Each row is a point. To make a cloud, some directions were put in groups of two or more. Within a group, all points are equally far from the middle, so they leave a hole (a ring in 2 directions, a hollow ball in 3). The other directions are filled evenly. Then the cloud was stretched, turned, moved and blurred a little. Count the holes, and give their numbers of directions, smallest first.

Cloud (13 x 2)
[[-15  41]
 [ 28  13]
 [-30  31]
 [ -6 -56]
 [ 25 -20]
 [  7  39]
 [ 19 -31]
 [-55 -10]
 [ 20  33]
 [-24  37]
 [-36  27]
 [-42 -50]
 [ -6 -54]]
Holes: 1 (2)

Cloud (20 x 3)
[[-13  -6  44]
 [-11   5   7]
 [-40 -57   2]
 [ 12   8  21]
 [ 16 -18  52]
 [-22 -76   5]
 [-11 -23  48]
 [ -4 -13 -33]
 [-35 -57  35]
 [ 51  10 -47]
 [ 42 -16  23]
 [ 13 -68   3]
 [ 37 -22  26]
 [-12 -18 -33]
 [ 63 -45 -25]
 [-35   3 -37]
 [ 37   0  11]
 [ 51  -1  -5]
 [-20 -42 -45]
 [-17  41  23]]
Holes: 0

Cloud (22 x 3)
[[-20 -52 -33]
 [ -5  35 -33]
 [ 37  16  14]
 [ 32 -22   2]
 [  2  41 -33]
 [ 45  34  16]
 [-16  -4 -20]
 [ -5  -4 -64]
 [ 35  -7 -25]
 [ 45  64  33]
 [ 39  44   1]
 [-31  25   1]
 [ 10   3 -13]
 [-40 -34 -45]
 [  5   5 -65]
 [ 24  59  31]
 [  2   6 -61]
 [-14 -34 -67]
 [-32  -8 -27]
 [ -4  58   4]
 [-26  26  -5]
 [ 34  46  33]]
Holes: 0

Cloud (31 x 4)
[[-21   4   6 -23]
 [-28   2   4  40]
 [ 24 -34 -31 -46]
 [ 91  12  29   2]
 [ -5  20 -38  29]
 [ 42  22  26 -83]
 [ 37  34 -30   2]
 [ 48 -11  28 -16]
 [ 21  -2  68  22]
 [ 23 -53  36  30]
 [-44  25  40 -18]
 [-43  -5  28  29]
 [ -4  16  42  24]
 [ 31 -24 -15   6]
 [ 24 -35  23 -38]
 [  0 -23  68  47]
 [-16  23 -48 -46]
 [-23  27 -39 -17]
 [ 29 -25   2 -22]
 [ 27  -1  -4  48]
 [-14 -67  48 -16]
 [  0   4 -40  35]
 [ -9 -26 -16   0]
 [  0  34 -46 -69]
 [-17  56  12 -20]
 [-34 -28  57  24]
 [-22  26  82 -23]
 [ 30  -3  -5   8]
 [-20 -17  22 -33]
 [ 35   0 -46  20]
 [ -9   3  26 -39]]
Holes: 0

Cloud (50 x 6)
[[ 44 -33 -14  58  21  -6]
 [ -1 -35 -32   0  12 -46]
 [ 44 -10   8  30   3 -67]
 [-32  14 -11 -47  17 -28]
 [-15 -43 -10 -16 -37 -16]
 [  6   0 -18  31  44 -24]
 [ -7  35   4  49  -2  58]
 [ 34 -53 -22 -44 -35 -60]
 [-19 -46 -68   9  23   8]
 [ -1   5  16 -21   9  -3]
 [ 48 -47  -1  33  -1 -12]
 [ 37 -17 -37   9 -39 -26]
 [ 27 -18  11  49   6  12]
 [ -1 -51  -5  18  75 -45]
 [-67 -29  -4  25  34  36]
 [ 22 -51 -56 -17  33 -37]
 [ 52 -42  16 -30 -30 -18]
 [ 28 -16  20  61 -23  33]
 [-51  33   9  27 -48 -21]
 [ 10  -2  19  18  34 -27]
 [ 25  45  26  57   1 -18]
 [-11  12 -46  15  50 -32]
 [ 60 -18  43  22   0 -39]
 [  8   4 -40  -6   2 -10]
 [ -6  23  22  41 -57 -62]
 [-27 -41  18 -28   4  19]
 [  0  58  64  36 -35   1]
 [ 13  -5  26  45 -80  -8]
 [-24 -35 -10  53  31  13]
 [ -4 -23 -21  11 -32  15]
 [ 27 -34   8 -18  17 -21]
 [ 48   2  11  49 -40   3]
 [-32 -24  -6  28  39  67]
 [ 51  59  22 -18 -23  -7]
 [ 45   0   3  12  60   3]
 [-83   1 -33  -7  -3  25]
 [ 17 -24   4  95 -24  20]
 [ 25  18 -32  -3 -70 -37]
 [-94  -5 -32  48   8  63]
 [-44   0  40  29  37  25]
 [-58  -1 -24  15  29  33]
 [-26   6 -19 -24  14 -15]
 [ 37  22  67  10 -21  -3]
 [ 21  10 -29  26 -59  19]
 [ -2 -52 -27  -4  17  -2]
 [-14 -16 -19 -30  14 -25]
 [ 13  27  17  18  15  38]
 [ 10 -15 -38  47  45  13]
 [ 39   1   8  25   3  22]
 [ 30 -54  30  42  32 -21]]
Holes: 0
